Rows are points. The last column is the point's height on a tilted bowl or saddle (a function of degree 2), plus a little noise. Along how many of its main directions does it bend up, bend down or stay straight?

Points:
array([[ 1.3, -3.2, -0.5],
       [ 1.5, -0.4,  1.1],
       [-2.2, -0.9,  0.3],
       [ 5.1,  0.0, -3.5],
       [-0.9,  4.7, -3.7],
       [ 3.2, -2.8, -1.7],
       [ 3.5, -1.2, -0.8],
       [-5.7,  0.0, -5.3],
       [ 0.4, -2.3,  0.6],
       [ 2.3, -4.8, -3.4],
       [-3.7,  4.2, -5.3],
       [ 4.5,  1.8, -3.4]])
Directions: 0 up, 2 down, 0 straight

Points:
array([[ 2.6,  2.9,  2.5],
       [ 3.4,  1.1,  2.1],
       [-4.1, -2.7,  3.2],
       [ 0.8,  1.4,  0.7],
       [ 1.0, -0.1,  0.4],
       [-4.6,  0.8,  3.5],
       [ 3.4, -5.1,  4.8],
       [ 1.2,  2.2,  1.3],
       [-1.7, -5.7,  4.2],
       [ 3.5, -2.3,  2.2],
       [ 3.9,  3.7,  4.5]])
Directions: 2 up, 0 down, 0 straight

Points:
array([[-1.8,  1.5, -1.1,  0.6],
       [ 3.8, -5.8, -4.4,  4.7],
       [ 1.7, -0.4,  4.0,  3.1],
       [-1.9,  2.7,  2.1,  1.4],
       [ 1.9, -0.7, -1.2,  1.1],
       [-0.5, -0.7, -4.8,  2.5],
       [ 0.0, -1.4, -7.9,  6.0],
       [ 0.6, -1.1, -1.3,  1.1],
       [ 3.0, -4.6,  2.9,  3.8],
       [ 0.9, -0.5,  0.6,  1.1],
       [ 2.8,  2.6,  0.4,  2.2],
       [ 2.4,  3.6,  1.6,  3.1],
       [ 3.1,  3.4,  1.7,  3.3],
       [-0.4, -3.4,  1.7,  2.4],
       [ 7.2, -6.2, -2.1,  3.5]])
Directions: 2 up, 0 down, 1 straight

Points:
array([[-0.1,  4.6,  0.9, -1.8, -1.5],
       [ 0.9, -4.7,  3.5,  1.6, -5.4],
       [ 7.5,  1.2,  3.4,  1.4, -0.9],
       [ 2.0, -0.4, -2.1, -0.2, -0.1],
       [-1.2,  4.8,  0.4,  1.0,  0.2],
       [-2.4, -3.7, -1.4, -0.6,  0.4],
       [ 0.1,  3.6, -1.4,  3.4,  1.0],
       [-5.9,  3.2,  1.6,  0.0, -4.8],
       [ 2.3, -2.0,  2.0, -3.3,  0.1],
       [-2.1,  4.3,  3.5, -0.2,  0.3],
       [-2.2, -1.3,  0.9,  1.1, -0.9],
       [-6.3,  3.7,  1.2,  4.0, -2.4],
       [ 0.5,  2.5,  2.2, -5.1, -1.5],
       [ 1.1, -4.7, -2.4,  1.2, -2.1],
       [ 2.4, -4.3,  1.0, -1.7, -0.9],
       [ 2.5, -2.9,  2.8,  4.6, -2.3],
       [ 0.9, -0.5, -5.7,  1.3, -3.2],
       [ 2.6,  5.9,  3.9, -3.3, -2.8],
       [-1.5, -1.8,  0.1, -0.7,  0.1],
       [ 2.3, -1.5, -3.2, -3.4,  3.6],
       [ 0.2, -5.3, -4.9, -2.7,  7.3],
       [ 1.9, -0.6,  2.2, -1.3, -0.1],
       [ 1.5, -5.3, -3.7,  3.9, -7.3],
       [ 0.8, -0.8, -4.8,  2.0, -3.2],
       [ 1.9,  0.0,  3.8, -3.7, -1.4],
       [-7.7, -0.4,  1.1, -5.0, -3.7]])
Directions: 1 up, 3 down, 0 straight

Points:
array([[-1.0, -4.5,  4.5, -4.6,  0.1, -5.0, -3.2],
       [-4.5, -3.7, -4.7,  3.8,  4.1,  0.5,  1.1],
       [-0.9, -0.9, -0.2, -0.6,  1.4, -0.3, -1.4],
       [-5.8, -0.4, -1.3,  0.3,  5.7, -0.2, -1.7],
       [ 6.9,  1.2,  6.1, -0.6, -0.4, -3.9,  7.9],
       [-4.0, -6.1,  3.2, -0.5, -0.5,  3.4, -2.6],
       [ 2.5, -2.1,  4.7, -4.7, -7.4,  1.2,  3.2],
       [ 0.9, -3.8,  2.9, -1.4, -0.3, -1.4, -0.9],
       [-0.3,  1.4,  4.8,  6.0,  0.3,  5.2, -0.9],
       [-0.2,  0.3, -2.3,  0.2, -0.2,  0.0, -0.7],
       [-1.7,  3.4, -1.3, -1.8, -0.3, -4.1, -3.8],
       [-0.9,  1.9, -7.1,  3.4, -4.4, -0.3, -2.2],
       [-1.2,  1.2,  3.7, -1.9, -1.2,  3.9, -1.0],
       [ 4.5, -5.8, -1.3, -3.8,  0.6, -5.3, -1.1],
       [ 2.5,  1.4, -3.0,  1.9, -1.6, -1.2,  2.5],
       [-2.0,  1.9, -0.8,  0.6, -0.2,  2.1, -1.7],
       [-0.2,  1.9,  0.8, -1.2,  2.7, -0.4, -1.7],
       [-6.1,  0.8, -3.9,  2.0, -5.1, -1.3, -8.8],
       [-0.3, -1.8,  0.7, -4.1,  0.2, -1.5, -2.0],
       [ 4.7,  4.1,  2.7,  0.5,  6.0,  0.5, -1.2],
       [ 0.8, -0.4,  3.1, -6.8, -4.9,  0.5,  2.8],
       [ 1.9, -2.9, -2.3, -0.2,  0.7,  4.2, -1.0],
       [-0.7, -0.1, -2.2,  1.4,  3.7,  1.8, -0.3],
       [-1.4,  2.6,  2.0, -1.7,  0.2, -4.8, -2.5],
       [-1.3,  9.8,  2.6,  5.4,  0.2,  2.6, -5.9],
       [ 3.6, -3.6,  0.5, -1.5,  0.9, -0.9,  0.4],
       [-0.8, -2.0,  0.2, -5.8, -0.7, -2.6, -2.8],
       [-0.3,  5.6, -5.4,  3.8,  3.9, -1.2,  1.6],
       [-0.7, -1.8,  1.4,  1.7,  4.0,  5.3, -0.5],
       [-1.5, -2.2,  0.0, -1.2, -1.1, -2.9, -2.7],
       [ 1.5, -2.5,  4.5, -6.8,  3.4, -0.1, -2.5],
       [-2.2,  3.0,  1.6,  4.9, -1.7, -0.1, -1.7],
       [-2.8,  1.7, -0.7, -2.1, -1.3, -1.8, -3.8],
       [-3.0,  4.2,  1.1, -2.2, -4.4,  2.7, -5.4],
       [-0.6, -0.2, -3.4, -0.6, -1.6,  0.4, -1.7],
       [ 7.5, -6.9, -0.1, -2.5, -1.3, -4.1,  3.3],
       [-1.7,  1.4,  2.1, -6.1, -1.6,  0.3, -1.6],
       [-1.2, -0.5, -2.1, -2.1,  0.8, -5.0, -3.7],
       [ 0.6,  0.6,  0.6, -6.2,  0.5,  1.0, -1.5],
       [ 2.5,  2.3, -3.9,  1.1,  0.3,  1.6,  1.4],
       [ 2.7,  0.2,  1.7,  2.8, -4.9, -1.6,  0.7],
       [ 0.1, -3.6,  3.7,  0.4, -4.1, -0.2, -2.4],
       [ 8.3, -2.3, -4.5, -2.4,  1.7, -0.5,  4.4],
       [-0.3, -0.8,  2.1,  0.9, -1.0,  1.3, -0.6],
       [-3.2, -3.6, -3.4, -5.3, -0.6,  2.0, -4.6]])
Directions: 2 up, 3 down, 1 straight

Points:
array([[-0.6,  5.8,  1.7,  5.5,  1.3,  0.3,  6.1],
       [ 1.0,  3.2, -1.7,  0.3, -4.1,  7.9,  2.1],
       [ 0.7,  3.0,  3.3,  2.7,  0.1, -2.1,  2.9],
       [-1.2, -4.9,  6.5,  2.8,  5.9, -0.8,  3.8],
       [ 4.5, -5.2,  5.7,  4.0,  4.3,  2.8,  2.1],
       [ 1.4, -6.6,  0.7, -1.5,  1.6,  1.9, -2.8],
       [-0.8, -0.9, -0.8, -0.8, -2.0, -0.3, -1.5],
       [-2.9,  4.5,  6.9,  2.4,  2.3, -2.9,  7.5],
       [-1.0, -1.7,  1.1,  2.9, -3.7, -1.0, -1.9],
       [ 1.3, -2.6, -0.4,  4.6,  1.8, -3.9,  1.3],
       [-5.2, -0.9, -3.1, -0.8,  4.5, -3.5,  1.5],
       [ 7.4, -4.2,  6.1,  2.5, -2.0, -1.9,  0.0],
       [-3.0, -2.8,  3.0, -4.9,  4.5,  3.2,  1.7],
       [ 4.6, -4.6,  2.1,  1.6,  0.3, -1.5, -0.8],
       [-2.2, -4.7,  0.5, -2.5, -4.3,  1.2, -1.5],
       [ 0.7, -5.1, -0.9, -0.1, -0.3,  1.8, -2.7],
       [ 2.5,  4.5,  1.3, -2.3, -5.2,  3.3,  0.6],
       [ 0.1,  4.5,  0.1,  2.0,  4.9,  1.0,  8.1],
       [-0.8,  0.4, -3.1,  1.7,  1.0,  0.9, -0.1],
       [ 1.5,  0.1, -4.9, -1.8, -2.0,  4.4, -0.8],
       [ 0.9, -4.3,  4.4,  2.2, -2.6, -1.8, -1.0],
       [-1.2, -2.7,  1.3,  1.8, -0.5,  0.1, -0.7],
       [ 5.2, -3.8,  2.3, -1.7,  0.9,  1.4, -0.2],
       [ 0.0, -0.7, -1.5,  0.9, -0.9, -1.2, -1.5],
       [ 0.2, -1.7, -3.8,  2.7, -4.4,  2.3, -3.7],
       [ 5.5,  1.2, -2.5, -2.6, -0.9,  2.4,  1.5],
       [ 0.8,  0.0,  1.7, -2.2, -1.5, -0.2,  0.2],
       [-3.2, -2.2,  4.7, -2.9,  4.0,  1.2,  2.3],
       [-0.7,  0.5, -0.7,  2.0,  2.3, -1.3,  1.6],
       [ 0.9,  0.0, -1.7,  3.5, -2.3,  4.6, -0.6],
       [-5.2,  3.1, -2.5, -2.0,  2.3, -3.1,  1.6],
       [ 2.9,  1.1,  2.2, -2.6, -0.6, -3.6,  2.6],
       [ 1.2,  2.1,  5.3,  0.6, -3.4, -0.2,  0.5],
       [-2.0, -1.5, -2.2,  6.6, -1.3,  1.6,  0.1],
       [-2.0,  1.6,  7.2,  0.3,  1.9,  0.1,  5.0],
       [ 1.1, -3.9,  0.9,  1.9, -1.0,  4.9, -1.6],
       [ 0.3, -1.7, -1.1,  3.1,  2.2, -3.2,  1.0],
       [-3.3, -0.1,  1.6,  2.8, -0.9,  2.2,  1.1],
       [-3.8, -2.8,  0.3,  5.0,  3.5, -9.4,  6.1],
       [ 1.3,  4.4,  5.6,  1.2,  1.2,  2.9,  7.2],
       [-4.8, -6.0,  1.0,  0.6, -2.2,  4.5, -0.7],
       [ 0.1, -1.1,  4.0, -1.0, -3.8,  4.6, -0.3],
       [-1.2,  1.5,  1.7, -6.2,  0.6, -2.1,  3.9]])
Directions: 3 up, 1 down, 2 straight
